Each row of a before or after table is a point. One or more steps were done to the points. Then noise was added and the rows were shuffled. The steps act on columns, c1 being the first. What was done? A step turns or swaps two columns, mirrors them in a line or flattens them onto one, adds a multiple of one to another, or multiplies or shifts one. Angles are multiples of 10 degrees, from the lower column toward the higher: turns from -170 to 170, lines from 10 to 170 but not 90. Use the fewest steps. Two steps may share a column if one is a turn and the other turns, adds or multiplies; they go together, in the order done. Otherwise the lowest column goes first.

Before (8 x 2):
[[ 0.22  0.09]
 [ 0.05  0.46]
 [-0.20 -0.17]
 [-0.37 -0.08]
 [-0.35 -0.05]
 [ 0.18 -0.51]
 [-0.40 -0.39]
 [-0.27 -0.38]]
After, 8 rows:
[[ 0.49 -0.53]
 [ 0.09 -0.15]
 [ 0.54  0.07]
 [ 0.04 -0.40]
 [-0.12 -0.41]
 [ 0.34  0.46]
 [-0.07 -0.05]
 [-0.06 -0.07]]
Steps: shift c1 by 0.30

Before, 11 rows:
[[ 0.02  0.05  0.51 -0.11]
 [ 0.19 -0.22  0.01  0.17]
 [ 0.16 -0.29  0.11 -0.13]
 [-0.27  0.29  0.07  0.07]
 [-0.03 -0.22  0.60 -0.06]
 [-0.15  0.07 -0.39  0.32]
 [ 0.00 -0.13 -0.44  0.58]
 [-0.23 -0.17  0.01  0.18]
 [ 0.59 -0.60 -0.12  0.84]
 [ 0.04  0.05 -0.19  0.25]
 [-0.01  0.22  0.47 -0.27]]
After:
[[-0.27  0.29  0.26  0.05]
 [ 0.06  0.05 -0.01  0.26]
 [-0.03 -0.13 -0.27  0.57]
 [ 0.02  0.07  0.71 -0.14]
 [-0.23 -0.15  0.20  0.18]
 [-0.14  0.06 -0.16  0.32]
 [ 0.58 -0.62  0.08  0.87]
 [ 0.14 -0.28  0.33 -0.11]
 [-0.04 -0.21  0.83 -0.07]
 [-0.02  0.23  0.66 -0.28]
 [ 0.18 -0.25  0.22  0.18]]
Steps: shift c3 by 0.20

Before:
[[-0.52  0.28 -0.51  0.15  0.45 -0.17]
 [ 0.50 -0.15 -0.38  0.16  0.29  0.22]
 [-0.07  0.09  0.00 -0.02  0.00 -0.46]
 [-0.29 -0.04  0.76 -0.01  0.15 -0.31]
 [-0.17 -0.15 -0.35  0.05 -0.16 -0.47]
 [-0.11  0.23  0.26 -0.15 -0.25 -0.02]
 [-0.01 -0.03  0.62  0.29 -0.21 -0.54]
 [ 0.62 -0.04 -0.25 -0.19  0.28  0.39]
 [ 0.20  0.11 -0.41  0.08 -0.27  0.30]
 [ 0.20  0.35 -0.72  0.17  0.01  0.32]
 [-0.09  0.04  0.25 -0.15  0.16 -0.29]
 [-0.04 -0.16  0.08  0.35 -0.04 -0.28]
 [ 0.32  0.72 -0.07 -0.12 -0.27 -0.13]]
After, 13 rows:
[[ 0.22  0.00 -0.41  0.07 -0.26  0.30]
 [-0.28 -0.15  0.76 -0.02  0.16 -0.29]
 [-0.16 -0.24 -0.36  0.05 -0.18 -0.48]
 [ 0.22  0.23 -0.68  0.18 -0.01  0.33]
 [ 0.62 -0.15 -0.24 -0.19  0.29  0.39]
 [-0.12  0.14  0.27 -0.15 -0.26 -0.02]
 [ 0.51 -0.24 -0.37  0.16  0.29  0.22]
 [ 0.34  0.62 -0.07 -0.11 -0.26 -0.14]
 [-0.53  0.19 -0.50  0.16  0.45 -0.19]
 [-0.08 -0.03  0.00  0.00  0.00 -0.45]
 [-0.04 -0.25  0.07  0.34 -0.03 -0.30]
 [ 0.00 -0.12  0.62  0.29 -0.22 -0.54]
 [-0.10 -0.06  0.24 -0.16  0.17 -0.28]]
Steps: shift c2 by -0.10

Before (9 x 9):
[[-0.27  0.09  0.50  0.20 -0.04  0.01  0.39 -0.46  0.13]
 [ 0.58 -0.41  0.21  0.35 -0.34  0.07 -0.11  0.45 -0.25]
 [-0.24 -0.12 -0.15  0.15  0.08  0.53 -0.04 -0.35  0.16]
 [ 0.11  0.32 -0.45 -0.16 -0.07  0.65  0.31 -0.17  0.20]
 [ 0.05  0.04 -0.11  0.43  0.26 -0.35 -0.30  0.20  0.39]
 [-0.13 -0.19 -0.11  0.21 -0.38 -0.04 -0.19  0.59  0.00]
 [-0.04  0.05 -0.34 -0.56  0.20  0.45  0.36  0.26  0.20]
 [ 0.05  0.22 -0.10 -0.07  0.15 -0.21  0.01 -0.08 -0.16]
 [ 0.43  0.59  0.41  0.37  0.48  0.53 -0.36 -0.25  0.02]]
After:
[[-0.12  0.24 -0.11 -0.05 -0.10 -0.24  0.03 -0.09 -0.11]
 [ 0.12  0.09  0.55  0.19 -0.03  0.10  0.42 -0.45 -0.08]
 [-0.70  0.61  0.24  0.36  0.14  0.30 -0.37 -0.25  0.47]
 [-0.06  0.01 -0.30 -0.56 -0.29  0.40  0.37  0.28  0.31]
 [ 0.12 -0.14 -0.08  0.12 -0.24  0.40 -0.05 -0.35  0.36]
 [ 0.40 -0.18 -0.07  0.20  0.11 -0.02 -0.22  0.58 -0.04]
 [ 0.08  0.34 -0.49 -0.17 -0.02  0.52  0.32 -0.19  0.48]
 [-0.14 -0.42 -0.03  0.35  0.69 -0.16 -0.13  0.42  0.20]
 [-0.21  0.05 -0.12  0.42 -0.14  0.17 -0.29  0.18 -0.49]]
Steps: turn c1 and c3 by -20 degrees; turn c1 and c5 by 130 degrees; mirror c6 and c9 in the line at 30 degrees

Before, 13 rows:
[[ 0.00 -0.12 -0.12 -0.21  0.33 -0.26  0.02 -0.51  0.29  0.28 -0.17]
 [-0.44 -0.13 -0.09 -0.05  0.35  0.40  0.13  0.23  0.25  0.01  0.06]
 [-0.12 -0.11 -0.24 -0.39 -0.19 -0.03  0.16 -0.06  0.10  0.02 -0.40]
 [-0.29 -0.30 -0.12  0.02 -0.19 -0.28  0.21 -0.25  0.06  0.31 -0.11]
 [ 0.11  0.02  0.18  0.17  0.38  0.04 -0.35 -0.50 -0.25  0.41 -0.03]
 [ 0.48  0.07  0.65 -0.52  0.11 -0.24  0.13  0.18  0.05  0.14  0.72]
 [-0.52 -0.02 -0.11 -0.24 -0.12 -0.12  0.30  0.02  0.44  0.06  0.18]
 [ 0.61 -0.19  0.15  0.18 -0.31 -0.36 -0.21 -0.16  0.13  0.08  0.22]
 [ 0.04  0.31  0.42 -0.14  0.70 -0.40  0.01 -0.47 -0.37 -0.58 -0.11]
 [ 0.11 -0.41  0.08 -0.13  0.19 -0.12  0.68 -0.01  0.11 -0.35 -0.55]
 [-0.16 -0.41 -0.40  0.00  0.69 -0.24  0.49  0.26 -0.18 -0.26 -0.23]
 [-0.07  0.33  0.11  0.05  0.01 -0.05  0.28  0.23  0.27  0.10 -0.30]
 [ 0.11 -0.01 -0.41  0.08 -0.20  0.17  0.36 -0.43  0.00  0.07 -0.03]]
After (13 x 11):
[[ 0.11  0.01 -0.39 -0.05 -0.25  0.17 -0.25 -0.45 -0.06  0.22 -0.26]
 [-0.52 -0.04 -0.10  0.49 -0.14 -0.12 -0.06  0.02 -0.09  0.15 -0.35]
 [-0.29 -0.31 -0.13  0.01 -0.11 -0.28 -0.23 -0.25 -0.06  0.44 -0.09]
 [ 0.62 -0.17  0.13 -0.01 -0.37 -0.34  0.30 -0.17 -0.22  0.31  0.02]
 [ 0.10 -0.42  0.08  0.15  0.10 -0.10 -0.85 -0.01  0.02 -0.45 -0.16]
 [-0.16 -0.43 -0.40 -0.12  0.81 -0.24 -0.49  0.26  0.12 -0.78 -0.24]
 [ 0.06  0.34  0.41 -0.18  0.65 -0.41 -0.10 -0.45  0.36 -1.06  0.06]
 [ 0.00 -0.14 -0.12  0.34  0.61 -0.27 -0.15 -0.52 -0.01 -0.01  0.09]
 [ 0.49  0.07  0.65  0.36  0.25 -0.24  0.47  0.18  0.36  0.03 -0.57]
 [-0.45 -0.15 -0.08  0.22  0.50  0.41 -0.02  0.22 -0.11 -0.27 -0.14]
 [-0.06  0.32  0.12  0.17  0.07 -0.06 -0.41  0.23 -0.22  0.07 -0.03]
 [ 0.10  0.01  0.17 -0.31  0.73  0.05  0.20 -0.50  0.03  0.06  0.27]
 [-0.13 -0.11 -0.22  0.32 -0.25 -0.03 -0.41 -0.07  0.23  0.17  0.14]]
Steps: turn c4 and c9 by -130 degrees; multiply c5 by 1.6; turn c5 and c10 by -30 degrees; turn c7 and c11 by -130 degrees

Before, 14 rows:
[[ 0.13 -0.02  0.20 -0.06 -0.38 -0.10  0.04  0.42  0.17  0.19 -0.16 -0.26]
 [ 0.10 -0.40 -0.44  0.40  0.18 -0.35  0.04 -0.68 -0.30 -0.02 -0.08  0.47]
 [ 0.05  0.15  0.07 -0.16 -0.20 -0.33  0.22  0.69 -0.22  0.29  0.19 -0.06]
 [-0.18 -0.29 -0.32 -0.13 -0.43 -0.06 -0.58  0.17 -0.11 -0.52 -0.20 -0.12]
 [-0.01  0.08 -0.44 -0.30 -0.02  0.01 -0.22 -0.01 -0.29 -0.46 -0.22 -0.58]
 [ 0.10 -0.20 -0.77  0.11 -0.44 -0.19  0.22 -0.62 -0.01  0.07  0.03  0.19]
 [-0.02  0.27  0.19 -0.36 -0.04 -0.49  0.00  0.41  0.40  0.30 -0.29 -0.17]
 [-0.20 -0.14  0.10 -0.04  0.01  0.19  0.19  0.27  0.19  0.21 -0.06 -0.25]
 [ 0.59 -0.34 -0.61  0.19  0.00 -0.08 -0.27 -0.42 -0.12  0.44  0.10  0.25]
 [-0.34  0.43  0.22 -0.36 -0.26  0.07 -0.26  0.32 -0.07  0.33 -0.04 -0.10]
 [ 0.21 -0.07 -0.49  0.90 -0.10 -0.46 -0.01 -0.54 -0.09  0.53  0.11  0.05]
 [ 0.03  0.21  0.39 -0.24 -0.38 -0.08  0.16  0.48 -0.21  0.40 -0.61 -0.23]
 [ 0.25 -0.02  0.06 -0.14 -0.31 -0.04 -0.24 -0.33 -0.14 -0.46  0.16 -0.18]
 [ 0.06  0.57  0.10  0.00 -0.14  0.13  0.15  0.63  0.21 -0.02 -0.38  0.07]]
After (14 x 12):
[[ 0.05  0.57  0.16  0.38 -0.15  0.47  0.16 -0.42  0.10  0.07  0.06  0.19]
 [ 0.58 -0.33 -0.36 -0.14 -0.02 -0.33 -0.29  0.28  0.23  0.60  0.16 -0.16]
 [ 0.04  0.20  0.56  0.64 -0.38  0.46  0.17 -0.19 -0.26  0.21 -0.14 -0.16]
 [-0.03  0.27  0.35  0.35 -0.04  0.60  0.00  0.23 -0.09  0.24 -0.30  0.42]
 [ 0.00  0.08 -0.60  0.27 -0.02 -0.01 -0.22 -0.01 -0.62 -0.17 -0.25 -0.18]
 [-0.17 -0.29 -0.59  0.22 -0.44  0.17 -0.58 -0.03 -0.14 -0.37 -0.10 -0.08]
 [ 0.25 -0.04 -0.18 -0.14 -0.30 -0.25 -0.25  0.19 -0.20 -0.43 -0.17 -0.12]
 [ 0.11 -0.40 -0.46  0.02  0.19 -0.41  0.03  0.64  0.41  0.09  0.41 -0.38]
 [ 0.21 -0.07 -0.17 -0.27 -0.10 -0.24  0.00  0.68  0.03  0.69  0.87 -0.10]
 [ 0.13 -0.02  0.27  0.18 -0.39  0.41  0.06 -0.12 -0.23  0.05 -0.03  0.21]
 [ 0.11 -0.20 -0.66 -0.03 -0.43 -0.44  0.22  0.46  0.18  0.38  0.11 -0.05]
 [-0.22 -0.14  0.16  0.07  0.00  0.15  0.20 -0.30 -0.22  0.09 -0.03  0.22]
 [ 0.05  0.14  0.23 -0.16 -0.20  0.78  0.23 -0.05 -0.10  0.26 -0.20 -0.20]
 [-0.34  0.44  0.42  0.09 -0.26  0.25 -0.25 -0.22 -0.12  0.30 -0.35 -0.05]]
Steps: add 0.3 times c2 to c10; turn c3 and c10 by -30 degrees; turn c4 and c11 by 100 degrees; turn c6 and c8 by -120 degrees; mirror c9 and c12 in the line at 40 degrees

Before, 9 rows:
[[ 0.22 -0.13 -0.53  0.16  0.03  0.22 -0.17 -0.06 -0.04  0.07 -0.07 -0.11
   0.52 -0.10  0.32 -0.30  0.14  0.29]
 [-0.04  0.10 -0.34  0.06  0.01 -0.15 -0.15 -0.07 -0.02 -0.40  0.07 -0.08
   0.37  0.07  0.61 -0.62  0.33  0.39]
 [ 0.44 -0.27  0.47  0.22  0.06 -0.13  0.12  0.14 -0.59 -0.18  0.15  0.08
   0.56  0.07  0.56  0.19 -0.01  0.38]
 [ 0.36  0.28  0.51  0.36 -0.15  0.15  0.11 -0.30 -0.30  0.08 -0.44  0.18
   0.68  0.24  0.27  0.22 -0.09 -0.08]
 [ 0.30  0.12  0.66  0.21  0.04  0.08 -0.15  0.00 -0.21  0.09  0.04 -0.17
   0.71 -0.20  0.59 -0.06 -0.22 -0.10]
 [-0.38 -0.11  0.32  0.44  0.57  0.15  0.67  0.03 -0.01  0.44 -0.55 -0.41
  -0.52  0.01 -0.25  0.01  0.21 -0.11]
 [-0.12 -0.17 -0.69  0.30 -0.13 -0.22 -0.27 -0.07  0.23 -0.42  0.06 -0.07
   0.55 -0.06  0.07 -0.34  0.23 -0.07]
 [-0.26  0.13  0.30 -0.21  0.69  0.05 -0.01  0.09  0.24  0.39 -0.17 -0.14
  -0.38 -0.09 -0.15  0.14  0.31 -0.01]
 [-0.13  0.14  0.11  0.18  0.30  0.04  0.12  0.18  0.06  0.42 -0.10  0.15
  -0.60 -0.23 -0.02 -0.22  0.18 -0.13]]
After (9 x 18):
[[ 0.43 -0.26 -0.11  0.25 -0.05 -0.14  0.12  0.05  0.48  0.60  0.18  0.07
   0.57  0.05  0.59  0.19 -0.15  0.37]
 [-0.24  0.14 -0.30 -0.23  0.65  0.05  0.01  0.26 -0.08 -0.72  0.31 -0.14
  -0.38  0.15 -0.14  0.15  0.09 -0.02]
 [-0.04  0.10 -0.93  0.04 -0.03 -0.17 -0.18  0.13 -0.12  0.62  0.04 -0.06
   0.38  0.26  0.62 -0.66  0.20  0.40]
 [-0.12  0.14 -0.48  0.19  0.31  0.03  0.15  0.34  0.12 -0.66  0.11  0.12
  -0.60 -0.04 -0.01 -0.20  0.02 -0.11]
 [-0.14 -0.16 -1.29  0.30 -0.12 -0.20 -0.30  0.14 -0.33  0.49 -0.04 -0.05
   0.55  0.08  0.08 -0.35  0.18 -0.09]
 [ 0.36  0.28 -0.07  0.40  0.19  0.16  0.12 -0.34  0.31  0.08 -0.45  0.15
   0.69  0.14  0.27  0.20  0.13 -0.10]
 [ 0.22 -0.13 -1.10  0.15  0.06  0.23 -0.14  0.10  0.03 -0.07 -0.02 -0.11
   0.54  0.02  0.32 -0.30  0.13  0.31]
 [ 0.29  0.10  0.02  0.23  0.01  0.11 -0.15 -0.04  0.21 -0.01  0.10 -0.16
   0.70 -0.28  0.62 -0.08  0.01 -0.11]
 [-0.36 -0.10 -0.26  0.46  0.74  0.16  0.67  0.15  0.18 -0.64 -0.04 -0.42
  -0.51  0.15 -0.27 -0.01  0.04 -0.11]]
Steps: shift c3 by -0.60; turn c5 and c11 by 40 degrees; turn c14 and c17 by -40 degrees; turn c8 and c17 by -60 degrees; turn c9 and c10 by -160 degrees; multiply c10 by 1.6
